Each wall is flat, endless, passes through zero and stands at right angles to its row. A trip goes straight from one point to another. Which walls does it cross, in order?

Walls:
(1): [0.23 1.12]
(2): [-0.59  0.13]
(3): [ 0.29 -0.18]
(4): [0.21 0.47]
(5): [-0.51 -0.11]
(6): [0.18 0.11]
(7): [ 0.24 -0.24]
Trips:
[0.23 0.28] to [-0.52  0.34] -> 3, 2, 5, 6
[ 0.07 -0.17] to [ 0.32 -0.20] -> 6
[0.62 0.69] to [-0.47 -0.17] -> 3, 2, 5, 6, 4, 1
[-0.23  0.75] to [0.61 0.17] -> 5, 2, 3, 7

Walls:
(1): [-0.36 -0.15  0.11  0.10  0.14  0.44 -0.65 -0.06 -0.68 -0.43  0.32]
(2): [ 0.10 -0.20  0.33  0.61 -0.20 -0.26 -0.49 -0.12 -0.20 -0.12  0.59]
(3): [ 0.04  0.05 -0.06  0.03  0.18  0.07  0.06 -0.55  0.07  0.22  0.87]
(4): [-0.20 -0.81  0.22  0.22 -0.25 -0.10  0.70  0.52 -0.70 -0.03 -0.16]
(5): [-0.29 -0.59  0.77 -0.14 -0.10  0.00  0.26  0.41  0.54  0.90 -0.04]
(6): [ 0.12  0.22  0.16 -0.02  0.59 -0.33 -0.28 -0.44 -0.82 -0.24 -0.09]
(7): [-0.82  0.47  0.38  0.00 -1.36 -0.05  0.11 -0.08 -0.04  0.35 -0.28]
(8): [-0.55  0.23 -0.72  0.57  0.13 -0.24  0.17  0.21 -0.11  0.07 -0.37]
Trips:
[-0.86  0.59 -0.74  0.23  0.10  0.07 -0.22 -0.07 -0.63 -0.21  0.53] to [ 0.54  0.19 -0.39  1.07  0.38 -0.58 -0.25  0.49  0.71  0.04 -0.07] -> 7, 1, 6, 3
[-0.35  0.30 -0.04  0.34 -0.14  0.50 -1.02 -0.82  0.46 -0.06 -0.09] to [-0.11  0.14 -0.17 -0.84  0.42 -0.50  0.36 -0.31 -0.61 -0.09  0.74] -> 7, 2, 4
[-0.74 -0.09  0.38  0.09 -0.01 -0.46  0.21  0.48 -0.96  0.28  0.43] to [ 0.30 -0.25  0.40 -0.39  0.27  0.37  0.72  0.37 -0.19 -0.02  0.29] -> 8, 7, 2, 6, 1

Walls:
(1): [-0.31 -0.03  0.22  0.87  0.66 -0.16 -0.36 -0.33  0.31  0.42 -0.07  0.41
 -0.49  0.55 -0.02  0.32 -0.15 -0.04  0.37 -0.34 -0.54 -0.08  0.30  0.47
  0.59  0.40  0.17 -0.03  0.98  0.11  0.17 -0.05]
(2): [-0.01 -0.12 -0.51  0.41 -0.19 -0.07  0.65  0.54 -0.06  0.03 -0.48 -0.52
  0.06 -0.52  0.84  0.48 -0.98 -0.31 -0.15  0.08  0.28 -0.29  0.05  0.95
  0.44 -0.23  0.45  0.50 -0.40  0.19  0.44 -0.30]
(3): [ 0.52  0.02  0.59 -0.06  0.04 -0.25 -0.84 -0.14  0.25 -0.39 -0.13 -0.19
 -0.05 -0.05 -0.69  0.32 -0.55  0.46  0.67 -0.43 -0.89 -0.19 -0.14  0.98
  0.91 -0.57  0.86  0.52 -0.55 -0.41 -0.06 -0.71]
(4): [-0.39 -0.02  0.67 -0.10  0.21 -0.41 -0.71 -0.23  0.02  0.44 -0.06  0.40
  0.30 -0.17  0.54  0.53 -0.03 -0.24 -0.10 -0.38 -0.08  0.22 -0.42 -0.30
  0.70  0.04 -0.03 -0.25  0.19 -0.14  0.10  0.32]
(5): [ 0.35  0.63 -0.98  0.34 -0.81  0.68 -0.18 -0.77  0.09 -0.11 -0.07 -0.06
 -0.43  0.20  0.46 -0.11 -0.24 -0.09  0.02  0.32 -0.04 -0.30  0.61  0.20
 -0.04  0.53  0.26 -0.17 -0.24  0.20  0.08  0.64]
(6): [ 0.73  0.18 -0.06 -0.27  0.08  0.14  0.60 -0.43 -0.34 -0.48  0.47 -0.22
 -0.37 -0.20 -0.33  0.64 -0.14 -0.33 -0.58 -0.22 -0.90  0.01  0.21 -0.10
 -0.01  0.26 -0.24 -0.28 -0.09  0.06  0.29  0.08]
(7): [-0.32 -0.15  0.09 -0.22  0.02  0.03  0.02 -1.25  0.35 -0.58  0.22  0.00
 -0.15  0.59 -0.64 -0.37 -0.62  0.10  0.57  0.56  0.72  0.38 -0.17 -0.34
 -0.04 -0.39  0.29  0.36  0.22  0.24  0.00  1.10]
(8): [-0.10 -0.44  0.29 -0.18  0.22 -0.55  0.10  0.71  0.41 -0.01  0.46  0.11
  0.56  0.19  0.35  0.17 -0.01  0.13  0.53 -0.17 -0.15 -0.65  0.20  0.27
 -0.16  0.71 -0.43 -0.09  0.50  0.50  0.06  0.55]
Trips:
[-0.63 -0.59 -0.38 -0.98 -0.53  0.15  0.73 -0.36 -0.41 -0.64  0.17  0.09
  0.48  0.04 -0.42  0.60  0.19  0.58 -0.80 -0.05 -0.08 -0.07  0.05  0.00
 -0.14  0.11  0.10  0.42  0.56  0.38  0.00  0.11] to [-0.38 -0.06  0.40  0.71 -0.03 -0.33 -0.15 -0.42  0.05  0.08 -0.10 -0.40
 -0.14  0.08 -0.34  0.73  0.18 -0.58 -0.37 -1.08 -0.54 -0.41  0.33 -0.16
 -0.34  0.16 -0.35 -0.13  0.19  0.74  0.04  0.09] -> 1, 4, 7
[-0.10 -0.13  0.19  0.04  0.42 -0.39 -0.78 -0.64  0.01  0.17  0.00  0.15
 -0.53  0.09 -0.66  0.01  0.29  0.53 -0.52 -1.15 -0.31 -0.27 -0.65 -0.45
 -0.23 -0.17  0.35  0.19 -0.06  0.06  0.54  0.00] to [-0.23 -0.55  0.14 -0.25  0.33 -0.31 -0.01 -0.37 -0.49 -0.37  0.27  0.27
  0.48  0.37 -0.31  0.31  0.38 -0.12  0.65 -0.45 -0.39 -0.40  0.32 -0.17
  0.13 -0.45 -0.08 -0.37 -0.31 -0.72  0.73  0.25] -> 8
[ 0.22 -0.07  0.17 -0.21 -0.06 -0.41  0.45  0.47  0.58  0.68  0.66  0.10
  0.00  0.31 -0.45  0.64 -0.16 -0.33 -0.14 -0.29  0.55 -0.30  0.36  0.02
  0.45 -0.31  0.75  0.34 -0.38  0.69  0.04 -0.08] to [ 0.29 -0.21 -0.14  0.10 -0.46  0.37  0.12  0.36 -0.18  0.07  0.21  0.06
 -0.26 -0.09 -0.38 -0.09 -0.56  0.20 -0.03 -0.03 -0.57  0.49 -0.39 -0.41
 -0.53  0.03  0.33 -0.22  0.29  0.01 -0.25 -0.54] -> 4, 7, 1, 8, 2
[-0.29  0.85 -0.41 -0.92 -0.21 -0.19  0.16 -0.25 -0.24  0.31 -0.60  0.20
  0.24 -0.29  0.19 -0.69 -0.06 -0.09 -0.08 -0.01 -0.23  0.89 -0.24  0.05
  0.15  0.08  0.48 -0.10 -0.19 -0.03  0.30  0.84] to [ 0.30  0.17  0.03  0.53  0.10 -0.16  0.17 -0.05 -0.51 -0.59 -0.09 -0.67
  0.10  0.25  0.28  0.02  0.10  0.58  0.64  0.50 -0.28  0.54 -0.20  0.39
  0.11  0.36 -0.08 -0.23 -0.60 -0.08  0.93 -0.01] -> 2, 6, 3, 4
[-0.94 -0.08  0.19  0.08  0.06  0.77 -0.02 -0.03  0.34 -0.16 -1.07 -0.02
  0.02 -0.30  0.07 -0.35 -0.34 -0.20  0.23  0.01  0.53 -0.41 -0.62  0.76
 -0.28  0.11 -0.04 -0.16  0.22  0.65  0.43 -0.33] to [-0.23 -0.44 -0.02 -0.26 -0.04 -0.05 -0.19  0.17  0.60 -0.32 -0.08  0.66
 -0.23  0.16 -0.02 -0.49  0.68  0.41 -0.03 -0.43 -0.44  0.01  0.14 -0.34
 -0.82  0.25  0.02 -0.05  0.39  0.48  0.12  0.28] -> 5, 2
